Rows are points. The window is the flat piece filled in between its corners: a triangle in 3 columns, a solid with four corners in 4, and so on. A path goes straight from each point to the next, and from the last back to the first. List the points from which the path goes on through the window.
In the rows, zero is written as 128.

Window, 4 rows:
[[130  82  76  84]
 [115 141 122 155]
 [162 197 181  99]
 [109 106 170 122]]
Path:
(1): [160 107  99 133]
(2): [168 101 245 128]
(3): [ 95 133 120 112]
(4): [105 193 186  75]
(5): [191 146 145 131]
(6): [142  82  89 108]
(7): [100 113  99  60]
(8): [104  83  81  59]
Through the window after points: 2, 4, 6, 8

Window, 4 rows:
[[ 93 155 104 165]
 [108 166 198 125]
 [133 120 171 168]
 [125  87  16 135]]
Path:
(1): [ 56 140 126 155]
(2): [ 85 111 163 117]
(3): [144 134 133 187]
(4): [141 217 116 226]
(5): [ 87 137 116 141]
(6): [ 83 137 145 150]
(7): [123 157 135 177]
(8): [142 169 116 143]
(9): [ 49 120 129 135]
(10): [101 139 191 136]
(11): [198 139 151 165]
(12): [160 128  12 144]
(13): [ 93  88  95 131]
(14): [ 98 125 151 137]
(15): [192 154 157 179]
(16): [183 102  67 168]
Through the window after points: 2, 4, 12, 14

Window:
[[139 122 148  88 124  77]
 [ 87 123 119  59 136 113]
 [103  53  97 174 135 131]
 [ 52  54 176 181 104 175]
 [156 116  75 113 111 123]
 [133 140  42 165 165 141]]
Path:
(1): [155 112 118 135 183 177]
(2): [ 90  78  78 143  81  92]
(3): [ 52  89 150 178 114 130]
(4): [138  66 107 141 137 200]
(5): [118  82 128 110 177 141]
(6): [ 52 136 129  77  74  90]
(7): [105 118  71 199 117  73]
(8): [149  80  97 117 127 167]
(9): [ 66  61 175 160 128 219]
(10): [ 63  67 149 181  91 111]
(11): [112 108 111 133 119  81]
(12): [ 93 110 127  45 148 153]
(13): [210 104 127 115 161 137]
(14): [ 65 115  52 183 136 142]
(15): [ 84 127  62 172 101 114]
(16): [150  77 151 117 127 140]
Through the window after points: 1, 3, 9, 11, 13

Window:
[[174 125 141 116 154 146]
 [102   9  23  41  58 158]
 [ 93 125 141 130 157  71]
 [100 169 165 184 160 133]
 [133 106  86 158 124  96]
 [142 172 121 113  93 105]]
Path:
(1): [ 82 139  24 117 150  97]
(2): [121 149 100 141 225 129]
(3): [147 147 146 146  94  96]
(4): [153  83 138 171  99  31]
(5): [ 84 150  68 108 174 174]
(6): [114 126 105 115 150 103]
(7): [175  73 110 109  68 129]
(8): [125  53 143 113  75 150]
(9): [118 164  67 107 190  97]
(10): [104 184 115 154 150 107]
(11): [136  84 131 107  51 108]
(12): [141  94 164 130 116  86]
Through the window after points: 4, 8
